Each row of a before or after table is a point. The points were changed in one or more steps. Then noise was added and the rows were shuffled. The steps act on columns, c1 being the first. Write out the steps. A step turns or swaps two columns, mirrors them in a line or flattens them onto one, adds a multiple of one to another, or multiplies or shifts one. Angles are multiples of 10 degrees, from the lower column toward the higher: turns from -170 to 170, lines from 10 to 170 but not 90. Use the fewest steps. Two steps may share a column if one is a turn and the other turns, adds or multiplies; they go together, in the order done. Otherwise the lowest column goes first.
In the rows, zero is written as 128.

Before:
[[107 170 145]
 [ 87 141 104]
 [ 76  99 141]
 [144 114 139]
 [132 101 103]
 [ 94 151 141]
 [156 159  70]
 [122 175 149]
 [159 101 104]
 [ 85  94 115]
 [ 90 130 115]]
After:
[[ 92 152 149]
 [160 102 108]
 [115 174 133]
 [ 99  95 146]
 [136 115 124]
 [103 128 142]
 [ 83 100 151]
 [173 159 105]
 [139 101 120]
 [110 141 142]
 [104 171 140]]
Steps: flatten c1 and c3 onto the line at 150 degrees

Before (11 x 6):
[[150 132 104  89 179 155]
 [129 125 110 142  91  98]
 [ 99 149 168 137 106 144]
 [ 76 128 144 158  99 166]
 [127  98 130 167 111 103]
 [121 108 164 128  83 154]
 [ 70 142 125 130 135 132]
 [ 68 126 134 114 121 149]
 [127 129 150 154 115 110]
 [165 113 107 122 157 165]
 [134 155  62 111 168 178]]
After (11 x 6):
[[152 130 100 108 188 154]
 [121 130 166 111  85 156]
 [ 77 130 143 145  91 164]
 [ 69 126 135 113 125 148]
 [132 127  63 125 169 178]
 [128 127 130 161  99  98]
 [164 128 106 132 156 166]
 [130 130 108 128  90  95]
 [124 126 150 149 107 112]
 [100 129 168 131 107 147]
 [ 72 129 123 131 133 132]]
Steps: multiply c2 by 0; turn c4 and c5 by -20 degrees

Before:
[[ 94 195 115 188 133  86 118 123 156]
 [110 140 162  82 105 155 121 140  94]
 [119 138  83  76 155 117  73 126 114]
 [104 155 136 136 110 165 143 173 134]
 [124 117 137 100 134 139 146 168  70]
 [ 98  94 139 104 153 124 143 167 130]
 [ 87 125 124 111  77 142 121 171  71]
 [127  62 134 128 128 171 127 122 123]
 [112 150 105 133 123 122 156 145 124]
 [132 171 103 149 165  86  87 158 140]
 [146  89 124 113 116 120 122 133 150]]
After, 11 rows:
[[159 174 135  83 165 127 157  97 104]
 [100 157 122 159 171 151 131 151 132]
 [154 136 165 139 130  76 174 103 100]
 [108 196 123  61 123 162 160 119 110]
 [101 128 160 147 162 119 161 187 151]
 [114 116 156 150 171 108 115 126 160]
 [126  61 128 166 125 149 127 125 137]
 [147  86 114 129 132 111 120 141 118]
 [118 138 122 177 132 102 143 153 170]
 [ 97  95 119 134 173 104 139 109 134]
 [ 99 149 148 115 146 125 116 132 111]]
Steps: mirror c1 and c7 in the line at 160 degrees; multiply c9 by 0.7; turn c3 and c9 by 130 degrees; mirror c4 and c6 in the line at 60 degrees; turn c5 and c8 by -80 degrees

Before:
[[128 165 118 134 126 139 150 135 104 155  63 149]
 [149 173 124 165 163 173 178  57 150 154 135 132]
 [124 109  98  75 132 117 152 142 110 142  80  96]
 [140  79 127 119 103 127 123 134 118 149 111 163]
 [122 108 123 135 194 127 124 166 129 152  93 179]
 [184 135  94 135 155 124 163  95 106 122 157 150]
 [114 163 123 176 180 172 113 146 127 112 119  98]
 [146 111 145 129 160 127 149 160 151 177 160 113]
 [164 140 100 119 110  89 163  76 150 128  78  97]
 [110 152 100 100 102 101 117 129 157 146 146 136]
 [155 111 122 137 157 168 101 164 114 159 115 127]
 [166 123 173  97 156 134 126  99 134 189 139 170]
 [135 124 153 145 156 133 122 111 107 156 128  97]
 [144 139 148 137 107 151 129 118 113  84  84  99]]
After, 14 rows:
[[166 143  98  98 108  86 165  75 150 130 137 135]
 [181 131  93 148 153 123 163  97 105 123 214 123]
 [146 111 148 114 160 125 149 156 152 174 222 133]
 [155 110 123 134 156 169 102 162 114 159 175 135]
 [136 120 156 112 155 131 121 111 106 157 188 162]
 [125 107 100  70 128 114 152 143 108 144 138 101]
 [143 137 147 108 109 149 128 113 113  86 145 146]
 [144  76 132 154 104 124 126 134 120 150 173 102]
 [106 156  99 120 101 105 116 127 157 144 203  99]
 [125 163 118 143 127 138 149 132 103 156 123 127]
 [123 111 122 174 194 128 122 167 130 150 150 108]
 [169 123 167 149 156 130 127  96 135 191 199  82]
 [116 163 122 124 184 170 116 151 124 112 177 188]
 [150 171 122 149 164 175 173  55 151 151 195 158]]
Steps: mirror c4 and c12 in the line at 30 degrees; shift c11 by 60

Before:
[[118 145 125 179 153 145  87 103 124 100 126 148 142  64  90 113 153 130]
 [133 135 135 133 136 151 119 121 124 153 120 110 113 180  69 104 114 114]
 [115 128 111 141 131 118  71  78 130 114 131 124 131  65 121 119 151 145]
 [ 96 137 148 113 142 144 124 142 127 134  98 143 111 185 119 138 129 121]
 [132 120 149 160 137 141  95 102 119 117 115 134 100  58 116 133 121 136]
 [129  97 132 114 140 177 117 116 167  54 109 103 147 107 127 102 113 161]
 [109 110 133 114 171 140 119 114 145  52 120  91 116 119 113 146 114 136]
 [138 151 168 101 134 112 120 162 127 128 118 124 128 179 101 126 114 108]
 [101 116 128 125 134 119 137 161 130 147 115 123 134 160 100 123  99 103]
 [118 121 161 133 152 133 139 136 124 154 143 116 134 152 105 120 146 132]
 [133 134 144 119 155 146 126 117 152 141 124 132 130 150 118 137 114  85]
 [132 144 122 120 154 137 128 162 154 138 135 127  98 160 108 120 119 129]
 [121 132 137 120 122 140 135 152 129 130 116 108 108 149 107 123 155  89]]
After (13 x 18):
[[117 144 121 154 152  92  89 104 124  99 123 149 143  64 147  91 182 128]
 [139 151 250 114 136 122 120 161 127 127 113 123 130 179 158 123 101 107]
 [119 131 157 155 122 107 136 149 129 129 115 108 109 147 137 118 119  87]
 [132 133 151 113 135  74 120 121 123 156 120 107 113 182 159  69 135 115]
 [114 129  78 151 133 131  74  78 130 115 130 123 131  65 140 105 140 145]
 [132 135 174 114 157 109 127 117 151 139 125 133 129 152 124 151 117  83]
 [108 109 142 114 170 110 119 114 142  51 124  87 116 118 130 173 115 138]
 [133 146 109 119 153 109 128 161 154 138 132 129  99 159 137 110 119 129]
 [133 120 191 120 139 112  96 104 120 119 118 132 101  59 128 139 164 135]
 [118 127 226 147 151 111 140 136 125 155 145 119 135 151 142 108 132 134]
 [100 115 128  99 134 116 134 161 130 148 117 123 133 159 155 116 125 100]
 [ 98 134 188 127 141 113 125 143 127 133  96 145 110 182 124 153 113 120]
 [128  95 140 114 141  91 116 114 166  55 115 105 150 108  99  63 111 160]]
Steps: turn c2 and c11 by -10 degrees; multiply c3 by 3; swap c4 and c17; turn c6 and c15 by -140 degrees; multiply c16 by 2.5

Before, 14 rows:
[[164 165 100 103  90 173 137  96 112 107  82 160  82 145 158 110  82 153
  103 108 133 169 125 103]
 [177 165  75 145 164 112 121  70 124 142 156 121  70 128  98 159  98 107
  105 116 139 112 122 157]
 [108 168 104 138  93 145 106 109 148 176 142 161  95 152 117 165 113 143
  155 160 122 174  95 118]
 [117 127 144 113 143 122  95 148  99 138 124 151 124 133 148  95 140  95
  128 114 137 156 137 162]
 [139 126  88 169 153 164 132 122 172 128 156 153  98 128 120 167 145 121
  174  96 161 111 119  91]
 [180  97 149 120 116 127 126 133 126 158  78 144  79 140 141 117 139 106
  140 104 167 142  91 136]
 [120 167  96 137 121 103 116  83 144 123 122  89 143 108 152 126 141 134
  118  87 116 138  82 160]
 [113 166 134 119 109 120 118 114  99 167 102 158  97 131 130 131  82 155
  182 149 115 125 136 144]
 [109 125  97 130 158 172  82 122 113 175 147  91  89 104 112 113 130 109
  115 126 157 131  88 123]
 [105 136 125 107 149 127 119 117  96 104 146 160 118  93  83  87 103 102
  108 154 147 103 117  92]
 [169 106 110 130 126 178 101 128  98 177  86 165 106 140 154 164 102 101
  160 131 135 122 131 169]
 [143  97 147 108 116 128 120 149 127 150 103 163 132 114 131  87  90 155
  147 126 143 142  88 151]
 [108 139 124 131 155 170  97  89 128 153 125 120 138 115 112 132  66 153
  140 145 110 158  90  93]
 [126 103  93 129 101 111 137 111 153 107 137 105 117 144 158 105  78 134
  182 147 118 147 104 111]]
After, 14 rows:
[[138 128 108 147 137 163 169 124 174 128 156 153  69 127 121 151 147 144
  181  96 161 110 164  91]
 [145  98 168 130 150 126  98 150 129 147 105 163 137 116 134 155  91 132
  132 126 144 141  75 153]
 [118 126 165 105 118 120  61 150  98 140 124 153 118 135 149 110 141 109
  136 110 138 156 100 164]
 [107 123 117 120  96 172  87 124 114 178 148  92  50 105 109 162 132 121
  138 129 156 134 100 121]
 [111 167 153 137 176 122 101 114  98 167 103 159  65 130 132 122  83 137
  157 148 117 124 136 146]
 [110 167 125 140 171 146 118 110 150 177 141 161  62 151 118 173 113 141
  127 158 122 174 151 120]
 [110 137 144 142 116 171 131  90 128 155 126 120 147 116 113 163  66 140
  156 143 112 159 119  95]
 [120 168 114 135 126 103  84  85 145 124 124  90 159 105 153 168 143 134
  117  85 116 137 112 159]
 [181  95 170 109 148 126 118 133 125 158  79 146  32 141 142 160 141 114
  131 103 166 140 104 135]
 [105 135 146 104  98 128 151 117  94 102 146 159 110  91  84 124 106 104
  128 155 148 104  87  92]
 [165 163 120 125 139 172 162  97 111 106  85 160  36 144 156 124  83 127
   85 107 131 169 108 105]
 [174 165  95 127  85 112  94  70 125 141 159 120  12 129  97 143  97 128
  133 116 139 111 156 158]
 [170 107 125 115 149 177  62 129  99 175  87 164  82 142 153 138 102 117
  149 131 135 124 162 168]
 [129 102 113 134 184 110 153 109 153 108 137 106 105 144 158 141  77 133
  151 146 117 148  99 111]]
Steps: shift c3 by 20; flatten c4 and c18 onto the line at 40 degrees; mirror c5 and c19 in the line at 70 degrees; add -1 times c24 to c7; multiply c13 by 2; turn c16 and c23 by 70 degrees

Before, 8 rows:
[[168 153  98 153  78 126 114  80 106 138 152 138 156 164 134 112 119 137
  116 102 151 167 115 168 122  97 127  96  98 107 162  87 123 103 182 121
   98 162 197 152  94 147 113 120 141 153 166 141]
 [ 94 114  89 150 135 178 113 135 136  99 123 165 126 121 157 110  86  94
  147 155 131 139 150  89 127 159 111  83 117  92  84 150 116 149 204 197
   71 139 150 161  88 148  97 124 169 118 120 116]
 [159 150 142 114 123 124 134 153 103 136 121 113 139 117 132 122 117  80
  159 137 135  97 119 112 184  73 154 160 143 120 123 149 125 128 137 137
  178  76  97 109 185 165 131 141 150 107 122 153]
 [117 150 109  62 145 144 116 147  85 105  89 124 117 135 140 125 143  98
  168 142 108 107 122  90 175  89 168 162 119 148  99 121 164 108  97 160
  118  99 110 105 167 163 147 156 136 127 106 127]
 [ 96  98  97 153 119 168  96 170 165 115 117 131 115  86 166 119 114  88
  128 148 137 157 154 116 113 133 116  86  96 130 102 150 124 146 227 151
   72 135 156 193  64 110 138 105 145  97 109  84]
 [145 149 115 128 134 135 126 172 111 140 107  92 135 168 131 115 115 116
  161 127  99 108 143  99 150 113 156 171 126 124 108 135 145 129 136 149
  146 116 133  94 139 165 122 150 120 144 111 115]
 [160 172 134  84 119 150 135 170 131  91 117 108 116 146 128  98 145 118
  147 115 136 118 111 105 169 106 138 161 112 145 124 107 142  93 100 130
  183 135  95  93 126 130 124 109 130 136 134 127]
 [142 145 103 169  77 104 159  83 121 155 148 139 148 136 180 108 119 138
  136 105 156 178 144 126 136  94 107 137 128 111 129  74  96  90 173 121
  117 194 188 182  92 153 112 132 105 113 160 139]]
After, 8 rows:
[[ 97  93  96 154 119 167  93 171 165 115 114 129 116  84 169 118 113  87
  125 135 138 158 153 115 115 134 119 120  98 128 100 152 127 146 228  80
   73 133 158 195  65 110 139 103 144  97 109  84]
 [ 95 113  89 150 134 179 112 134 135 136 122 165 125 123 157 113  88  95
  148 136 130 141 150  90 125 160 112  91 120  95  85 151 114 150 205  53
   70 138 150 164  84 148  95 124 170 119 118 114]
 [119 149 106  60 142 145 115 146  87 157  88 124 114 133 141 125 144 100
  166 132 106 104 121  90 174  84 168  84 118 147 100 122 165 109  96 134
  118  96 110 108 168 162 144 154 133 128 104 126]
 [166 148  97 152  79 125 114  80 105 108 152 138 158 166 136 113 120 138
  116 118 152 167 114 167 125  98 128 150  95 110 158  86 121 103 180 108
   99 162 192 152  91 145 111 118 139 154 168 141]
 [143 145 104 166  77 104 159  81 121 142 146 141 148 134 182 110 120 138
  135 118 158 177 144 127 134  94 106 155 127 112 129  76  92  90 172 139
  117 192 189 181  94 154 113 134 103 110 159 138]
 [148 152 116 131 134 135 126 170 109 172 108  94 138 166 130 114 116 117
  162 127  97 111 145 100 151 112 157 116 129 124 108 135 143 125 134 147
  146 117 134  94 139 165 123 147 120 144 110 116]
 [160 173 134  83 117 151 138 172 130 131 117 109 118 145 127 100 144 120
  147 123 136 117 111 103 168 107 141  84 110 142 126 109 143  92  99 155
  181 132  93  93 129 130 124 109 130 134 134 127]
 [157 152 143 115 125 125 134 153 101 155 121 114 138 119 133 121 116  80
  159 132 135  96 118 113 185  73 153 122 144 119 122 149 124 130 138 148
  180  75  96 111 185 167 131 139 149 105 122 150]]
Steps: turn c28 and c36 by 130 degrees; turn c10 and c28 by 60 degrees; multiply c20 by 0.4

Before:
[[158 118 129 142 151 222 137 111 185 128 117 145 150 154 126 126 138  87
  140 121 163 133 155 137 139 111 129 115 129 161 127 109 135 102 139  83
  116 138 162 120 156 156 155 118 131 121 164 105 121 119 128 103  95 114
  146  98 116 104  81 118 133 112  64 127]
 [118 113 119 127 126 182 125 123 116 150 117 158 135 112  82 153 157  96
  129 149 173 109 151 103 141 113 112 147 149 151  93 155  69 121 128 106
  166 155 167 134 162 138 129 110 153 102 150 132 143 120 119 126 130 162
  134 140  72  87 113 141 140 154 105 158]
 [147 142  73 143 109 166 142 129 136  87 109 152 148 142 122 120 160  78
  135 107 115 197 162 152 144  88 160 164 179 105  83 121 155 139 154 115
  131 127 178 196 136 149 169  94 135 137 119 151  98 166 169 126  69 137
  112  72 128 110 158 184 114 132 176  94]
 [ 94 123 128 140 116 139 163 141  95  75 141 132 120 178 140 155 140 109
  148  79 117  57 157 120 140  87 142  97 111 149 148  97 140 116  88  86
  128 147 137 162 119  80 128 116 125 104 154 113 128 147 164 128 122 133
  143 136 122  88 111 119  63  36 122 109]
 [ 89 144 105 129  89 116 135 135 162  89 129  86 130 161 106 110 136 110
  132 123 168 109 119 155 126 161 141  78 133 116 175 105  96 180 138 115
   78 147 148 181 101 112  92 106 113 116 158 109 157 122 142 128 131 130
  120 117 145 123 155 157  93 133  85 138]
 [113 154  79 107 157 151  99 112 145 110 120 141 106 132 134 102  96 111
  135 164 144 123 163 136 121 114 127  85 145 144 154 188 131 146  88 129
   99 105 121 115 128 150 134  83 147 124 139  74 100 123  93 104 137 148
  150 114 142 156 135 140 129 125 146 130]
 [ 95  89 118 115 128  92 129 147 145 114  81 168 141 111  89  97 122 128
  113 132  93 112 134 136 128  94 172 167 108 139 127 149  96 133 162 123
  169 140 112 137 123  88  96 137 112 121 186 134 162 114 109 103 101 101
  179 125 127 151 120 135  96  81 154 164]
 [171 126  92 191  86 147  83 136 143 130  86 132 107 115 125 124 131 107
  132 160 148 115 142 171 133 129 119 110 190 141  97 128 172  92 128 129
  146 150 136 160 145 150 132 111 149 133 149 136  90 131 150 131 112 114
  189  98 101 114  91 171 158  79 136 126]
 [128 101 136 147 114 123 117 148 150 106  84 127 143 112 136 139  83 144
   91  97 128 146 157 130 137  92  97 129 158  78 149 118  78  89 158 130
  125  97 108 134 177 121 124  90  69 108  86 124 104 153 138 135 137 160
  116 155 135 133 113 161 142 112 120 135]
 [131 121  92 134 141  95 116  65 123 121 102 101 104  90 146 150 114 130
  106 165 114 133 139 131  83 130 118 170 146 206 176 171 116 177 108  77
  115 173 142 130 107  90 130 132 140 105 191  82 103 157  98  85  57 165
  188  82 111 165 118  73 161 117  96  93]
 [102 113 108 143 114 173  88 136 119 110  83 154 127 136 123 184 143 119
  168 140 128  94 159 105 121 107 132 145  97 139 138 154 122 103 104  91
  134 143 108 133 126 112 122  82 125  74 176 100  65 115 121  99 122  70
  158 145 122 111  99 123  74 119 139 145]
 [158 103 111 135  84 173  98  93  93  65 137 111 172 125 158 161 154 150
  120 168 136 133 112 131 118  54 116 127 163 200  74 109 116 109 127  99
  103 148 102 166 159 120 142 105 129 111 138 106 114  99 108 176 114 139
  192 141 153  97 103 174 152  99 142 136]]
After (12 x 64):
[[142 113 136 125 126  96 122 125 116 149 118 158 138 116  84 151 158  94
  126 152 170 145 155 106 122 112 111 143 148 151  93 156  73 122 129 106
  164 155 164 135 162 134 130 107 155  98 149 131 117 147 115 124 130 162
  134 137  73  89 148 140 139 152 102 162]
 [130 101 114 149 115 100 118 145 153 108  85 128 143 112 136 138  83 144
   94  94 131 158 120 127 120  92  96 129 114  73 153 115  79  92 161 129
  125  97 107 136 178 122 126  96  69 105  86 125 134  98 133 137 139 156
  117 157 135 128 136 165 138 113 121 135]
 [135 152 177 104 158 103  97 114 145 107 121 137 104 130 133 103  97 108
  132 166 141 160 143 138 136 114 122  91 136 146 153 187 132 144  86 128
   96 102 119 116 126 153 130  80 149 128 137  73 157 120  93 104 134 151
  151 111 142 158 127 142 129 124 143 133]
 [151 110 142 143 115 139  90 138 119 111  83 153 124 134 124 186 146 118
  164 142 126 146 171 106 144 108 135 142 171 140 135 152 122 107 102  90
  133 147 112 130 126 112 125  82 123  76 175  98 192 101 120  98 124  68
  158 145 128 113 162 119  80 119 143 141]
 [107 121 163 134 144 123 118  66 117 120 102  97 101  93 153 147 116 123
  106 165 116 138 132 133 172 132 118 168  99 204 175 176 115 175 110  74
  113 168 139 134 105  88 130 133 142 109 191  84 137  89  96  84  58 161
  190  80 107 166 150  73 159 115  98  95]
 [165 137 157 130  90 125 136 135 162  89 133  84 130 159 107 110 133 107
  134 122 165  88 135 157 139 160 141  78 124 117 173 107  94 180 135 115
   81 145 147 178  99 108  95 104 110 116 159 107 108 148 143 128 129 131
  119 116 150 120 101 157  89 137  87 139]
 [166 123 127 142 112 140 169 138  96  73 144 134 124 180 138 153 140 109
  144  79 119 131 208 125 129  87 140  94 145 146 149  93 142 117  91  83
  125 146 135 163 119  82 127 114 124 107 154 109 121 115 163 125 121 134
  141 132 119  89 145 119  62  37 125 112]
 [ 96 101 143 136  81  84  94  94  91  67 140 114 171 128 154 165 154 154
  122 164 133 128 121 128 127  59 115 128 136 201  75 109 118 108 128 101
  102 147 104 169 159 117 139 104 131 113 137 104 157 143 107 176 114 137
  189 145 153  93 159 173 157  96 139 140]
 [104 116 123 140 149  95 135 115 184 136 119 144 151 153 128 125 134  86
  139 121 162 174 135 138 108 110 131 115 184 165 129 112 136 101 137  83
  117 139 161 124 158 153 154 116 133 126 165 112 141 131 128 101  94 113
  148  95 115 107 172 118 134 112  62 126]
 [113 145 188 139 110  72 144 130 134  85 107 149 146 137 123 114 163  80
  135 110 117 212  88 151 109  91 164 160 125 108  85 122 158 139 152 112
  128 126 179 196 135 148 167  96 128 139 114 152 137  82 170 125  67 136
  111  67 131 110 103 183 117 131 178  98]
 [ 91 126 158 191  91  70  85 145 146 127  89 134 105 116 122 126 131 111
  133 157 149 141 143 169 109 126 119 111 110 142  99 128 177  93 126 130
  146 150 136 163 142 152 130 110 147 138 145 134 160 105 152 130 113 111
  186  98 102 112 166 172 160  80 134 127]
 [157  88 141 112 127 163 130 149 145 112  82 169 144 114  92  97 119 131
  115 131  96 108 138 133 142  92 175 164 118 139 120 153  92 133 167 121
  166 138 113 133 123  86  92 135 110 121 181 133 108 160 111 100 103 103
  184 128 129 155 132 135  89  81 153 165]]
Steps: turn c1 and c25 by -160 degrees; turn c3 and c59 by -170 degrees; multiply c6 by 0.7; turn c6 and c29 by 120 degrees; add 0.7 times c43 to c23; turn c22 and c23 by -70 degrees; turn c49 and c50 by 150 degrees

Before, 8 rows:
[[143  80 124  58  97 125 113 118 130  77 127 102 143 157 113 138 167 132
  149 151 135  99 124  87 122 149 140 100 117 145 123 120 111 148 112 130
   99 132 153 121 174 106 144 149 119 146 103 122 117 160 129  89 148 114
  123 137 102 155 126 139 164 104  77 155]
 [150 166 111 167 107 140 160 145 145 131 159  69 122  67 125 146 131 123
  120 143 129 149 140 135 120 118 157 174  88  96 102 141 159  97 138 162
   65 139 147 118  64  75 131 141 140 151 129 123 124  82 125 120 133 148
  139 125 207 193 127 101 136 175 138 152]
 [137  54 110  68 104 158 152 156 141  81 108 109 121 153 107 141 165 122
  124 115 122 136 125 155 135 131 141 104 101 112 120 112 111 131 123 150
  112 118 145 132 135 111 141 139 138 139 132 150  63 128 111 116 126 106
  130 132  93 117 139 134 140 130 108  89]
 [213 192 105 130 147 121 131  59 150 113 109 124  43 110 189 108  71 135
   68 139 132 164 152 107 116 155 131 196 140 158  99 151 183 162 124  63
  171 133 162 101  97 165 159  94 149  89  65  66 185  61 123  78 141 126
  113 176 157 204 137 169 110 113 179 201]
 [150 197 105 168 117 133 162 125 150 147 150 123 127  86 142 182 151 132
  142 124 134 165 118 121 121 148 140 164 152 103  91 147 157  92 103 141
   98 138 157 119  60 146 117 115 129 137 127 122 127  40 134 108 167 130
  133 126 198 197 126 138 152 163 135 127]
 [ 99  95 142  67 128 160 118 132 133  85  91 122 117 135 113 115 156 120
  169 134 139 130 138 143 126 153 169  94 113 116  84 105  86 114  85 150
  121 129 127 143 130 157 118 117 110 128 103 137 100 132 111 128 122  95
  143 147 103  99 135 106 174 101 120 123]
 [147  58 118  79 118 147 109 128 109 105 119 118 136 129 102 114 170 133
  152 130 143 128 131 126 128 161 139 108 136 122 119 151 101 144 107 110
  118 159 119 159 158 142 142 122 115 121 147 142 117 153 148 123 122 125
  120 137  90 132 107  98 143  99  88 128]
 [185  96 127  88 107  91 134 135 121 127 101 127 124 150 117  77 160 158
  153 136 148 123 118 110 109 107 155  89 122 112 118 139 107 115  98 124
  110 134 136 136 168 128  98 135 115 136 136 164  94 148 134 107 133 137
  137 139 109 137 136 127 163 122  91 129]]
After (8 x 64):
[[147 167 107 152 108 137 158 144 146 131 155  72 121  66 126 142 132 123
  119 141 132 146 137 136 115 120 155 172  88  96 103 155 159  99 137 159
   67 138 147 118  66  76 131 138 140 150 129 125 126  82 124 119 157 147
  142 127 205 194 128 102 136 176 139 154]
 [145  79 125  84  98 125 112 120 131  78 131 101 142 158 110 139 169 131
  149 152 133  98 126  86 123 148 141 100 118 144 125 113 111 148 112 128
   99 131 152 119 175 109 142 150 118 144 159 118 116 161 129  86  71 114
  120 139 102 155 127 138 164 105  76 156]
 [147 197 108 164 113 132 163 127 149 150 148 121 126  86 143 182 149 130
  144 124 132 166 119 119 122 149 137 161 153 106  92 161 158  95 102 141
  100 138 156 119  59 147 118 118 131 137 157 119 128  41 134 107 155 129
  131 127 195 195 126 134 153 164 134 128]
 [185  97 127 116 108  90 134 131 122 127 101 127 122 147 112  75 162 158
  151 138 148 120 120 111 114 109 157  90 122 111 120 136 107 118  97 126
  109 136 134 134 165 129  98 137 115 135 128 164  94 147 133 110  85 137
  137 139 110 137 138 124 160 123  91 130]
 [138  59 111  99 106 159 155 155 142  81 105 112 119 152 108 142 166 123
  125 114 121 136 127 155 134 133 139 104  99 110 118 110 111 129 122 152
  109 117 141 133 137 115 145 138 138 137 126 150  59 126 113 112  73 102
  131 131  95 116 141 137 140 129 110  86]
 [102  96 141  77 126 162 116 128 135  88  90 122 116 135 114 114 158 121
  170 135 136 130 137 144 132 157 170  92 116 113  85 101  86 112  84 152
  119 129 129 145 132 158 116 119 109 127 133 136 101 133 111 126  88  96
  144 148 108  98 135 109 171  96 120 122]
 [213 192 106  85 148 121 131  58 149 112 110 122  42 112 189 106  70 135
   66 138 133 163 153 107 131 155 132 198 143 158  97 157 183 162 124  63
  170 133 163 102  97 163 161  93 149  89 167  67 184  62 122  80 156 128
  113 178 152 204 137 169 110 116 178 197]
 [146  56 118 116 119 145 105 127 108 108 119 118 136 127 100 115 169 134
  152 127 144 126 129 124 132 159 138 109 134 124 116 142 102 144 105 105
  116 156 121 158 158 140 140 124 115 120 116 143 118 152 150 124  79 126
  121 138  84 131 107  96 144  99  89 125]]
Steps: turn c47 and c53 by -120 degrees; turn c4 and c53 by 60 degrees; add 0.3 times c56 to c25; turn c32 and c57 by -10 degrees
